Each row is a point. To make a cloud, some directions were put in groups of two or more. Within a group, all points are equally far from the middle, so they leave a hole (a ring in 2 directions, a hollow ball in 3). The other directions are filled evenly. Then the cloud was stretched, turned, moved and blurred a little. How many holes are there, and how many directions does each take, smallest first?

Cloud (20 x 3)
[[-57  42  20]
 [-31  48  54]
 [-20   5 -34]
 [-51 -18 -20]
 [-11  30  26]
 [  5  -1  21]
 [-31  52  22]
 [ -6 -12 -12]
 [  0  35 -23]
 [-21  51   3]
 [-22 -34 -41]
 [-60  27  -5]
 [ 46 -24 -18]
 [ 23 -12 -13]
 [-53  36  11]
 [ 37 -27 -28]
 [-31  33  -5]
 [-44  46  -5]
 [-57 -18  -2]
 [ 51  60  32]]
Holes: 0

Cloud (20 x 3)
[[ 22   4 -44]
 [-32 -23   0]
 [ 13  24  -8]
 [ 51 -12 -33]
 [ 39  30  31]
 [ 26  12  -1]
 [ -4 -23 -44]
 [-16  12  27]
 [  3  -7  38]
 [ 37  -9 -13]
 [  2 -23 -27]
 [ 30 -19 -46]
 [ 56 -28 -51]
 [ 25  -8 -60]
 [ 46  25  26]
 [-24  -3  21]
 [  4 -10 -20]
 [-15 -30 -12]
 [ 48 -13 -18]
 [ 26  -9  -8]]
Holes: 0

Cloud (30 x 4)
[[  9   0  -2  39]
 [ 19 -15 -10   7]
 [-11   4  25 -28]
 [-20  22 -23  -1]
 [-12  28  11  39]
 [ -8 -25  53  13]
 [-24 -38  21  -8]
 [ 20  15  15 -22]
 [-20 -35  47   9]
 [-15 -40  -3  22]
 [-37 -25  43  19]
 [-30 -22  23 -14]
 [ -7 -14  54  -6]
 [  3  -2 -47   0]
 [ 24   1  16 -13]
 [ 15  10  26 -23]
 [ 14 -13  31  13]
 [ 10  -7  40 -13]
 [-20  -2 -22  42]
 [ 26   5   7 -13]
 [ -5 -11  -4  46]
 [  0 -28  42  10]
 [-35 -38  13   8]
 [  5  -5  44 -16]
 [-13  27 -15 -11]
 [ -3 -29   9  34]
 [-25  -2 -21  39]
 [-22 -14   7  51]
 [-12 -12  60   4]
 [-28 -29  28 -12]]
Holes: 1 (4)

Cloud (28 x 4)
[[ -1   6  27 -23]
 [ 19  29 -22   0]
 [-23  28  -5  37]
 [  1  15  25  19]
 [-19 -51  14  25]
 [ 16 -50 -11 -11]
 [ 28  11 -18  17]
 [  4 -32 -40  -4]
 [-11 -38  25 -11]
 [  2  17  -7 -49]
 [-46  19  17 -29]
 [ -4 -33   6  60]
 [-44  31  30 -18]
 [ -3  22 -34  27]
 [ 32 -35 -25  39]
 [-15 -22 -32  23]
 [ 25 -27 -44  26]
 [-15  11  38 -13]
 [-20 -14  -4  55]
 [-30 -10 -13 -23]
 [-19  46 -13  12]
 [-30 -40   7  23]
 [-22  11  -7  48]
 [-31  -1  39 -17]
 [-44  -5  17 -18]
 [-34  49  12   4]
 [ -4 -10  11  56]
 [  9 -31 -19 -31]]
Holes: 2 (2, 2)

Cloud (56 x 6)
[[-20 -20 -29  29  20  45]
 [ -8  13   5 -20  -1 -21]
 [ -4  57  20  34  25  17]
 [-20  29 -15  34  12 -15]
 [-19 -13   3  31 -30 -31]
 [ -1  48 -21 -36  21  45]
 [-32  -6   1 -32 -19   9]
 [  1  38  30   2 -37   3]
 [ -7 -17 -21 -26  -2   0]
 [ -4  28  10  -7  30  31]
 [-19  31 -10  24  11  31]
 [-30 -47   5  31 -15 -21]
 [-22  -8 -46  -6 -15  10]
 [ -7  20  32   3  14  -8]
 [-28 -15  -5 -25  12  31]
 [-30 -23  31  10   6 -15]
 [-10   4   3 -21  19  32]
 [  8  12  11  22   4  46]
 [-13  10   9  -6  18 -29]
 [-17 -10   3 -31 -27 -10]
 [ -7  -9   6  -6  32  59]
 [ 12   2   5  -6   6  44]
 [-19 -17  -2 -11  12 -12]
 [ 16  30   3   0   7  32]
 [ -4  -2   6 -16  15  38]
 [  2  45  -2 -18  28  32]
 [-37 -36 -26 -13   1   2]
 [-28   3  11 -11 -10 -38]
 [-14  46  26 -16 -25 -11]
 [-29  41  17  22 -16   3]
 [-33  19  -2  28  10  15]
 [-36 -47 -19  13  14   7]
 [-35  -3  -9 -29  -5  35]
 [-26  25  16  13  49 -23]
 [  5 -14 -29  -3  15  11]
 [ -2 -25   7   3 -43 -17]
 [  6  28 -10 -29  22  33]
 [  0  30   3  28 -27  -8]
 [ -9  -8  -6   5   4 -29]
 [ 16 -23  -5   5   5  52]
 [  8 -10 -16 -26 -24  19]
 [  6  16  23  12  -2  33]
 [-27  18  18  27 -34  13]
 [-36 -21  -9 -19   4   3]
 [-41  18  -7 -27 -12 -13]
 [  9  26  15 -13 -32  -7]
 [-40  30  13   3   8 -29]
 [ -2  50 -19  18  -8   1]
 [  4  13   7  26 -30   1]
 [-25 -44   5  43 -17  -9]
 [  9  60  18  -3   6   2]
 [-29 -30 -17  29  25   1]
 [  4  11   2  -3  14 -22]
 [-43 -27  24  24  13 -12]
 [-34  -6 -46 -11  20   5]
 [-29   5 -24 -20  48  24]]
Holes: 1 (3)

Cloud (48 x 6)
[[-19  30 -28  -6 -15  22]
 [-40 -13   7   8   2 -11]
 [-16   2 -11  23 -26  22]
 [  3 -19 -28   4 -35   0]
 [ -7  37 -12   6 -19  -2]
 [-17 -21 -22 -25 -41 -21]
 [ 20 -43   2  26 -27  21]
 [ 17   4  11  16  19  19]
 [-11  23  13 -16 -12 -10]
 [ -5  -7   4  -6 -41 -15]
 [  9  14   9 -20 -18  25]
 [ 31  43  41 -22   8 -26]
 [-16  12   2  11  30   1]
 [ 29  31  18 -24  -8 -30]
 [  1 -43  21 -14  19  15]
 [ 23  -8  22  10  16 -27]
 [ 33   5  40  25 -11  10]
 [-11  14  17  25  11  15]
 [-34  27 -25 -34  -9  -3]
 [ 15  42  10  -3  14  -6]
 [-22 -50   8   8  -3   0]
 [ -2  31  28 -12  43 -20]
 [ 28 -11  -2   3 -10 -19]
 [ -8  26  -6 -40   7  20]
 [ 22  -4 -21   5  16  15]
 [ -6  38  17 -38  16 -15]
 [ 44  14   4 -12  -1  22]
 [-25  -9   5 -21  13  26]
 [ 23  -5  37   8   6   2]
 [ 32 -29  -6  12   0  -8]
 [  1  32 -30 -33   9  16]
 [-38   6 -27 -15 -16 -25]
 [-11 -60  18  12  -9  -2]
 [ 14 -51  27  -8   1   1]
 [ 40  24  36   8   5  26]
 [ 33  -9  32  18 -17   3]
 [ 41  10 -24  -6 -29 -15]
 [  4 -32  19 -21  -3  14]
 [ 24  19   7   2 -16 -30]
 [ 10 -16   7 -11  -2  -3]
 [-22  11 -40 -45  -9  21]
 [ 13 -14   6  37  22  -9]
 [ 24   7  19 -28   7  16]
 [ 14 -15  14  10 -35  22]
 [-20 -32 -14 -18 -35 -17]
 [-42 -15   7  21   2   3]
 [-41  35 -48 -26  -1  22]
 [ 10 -12  -9  33   0  -2]]
Holes: 0
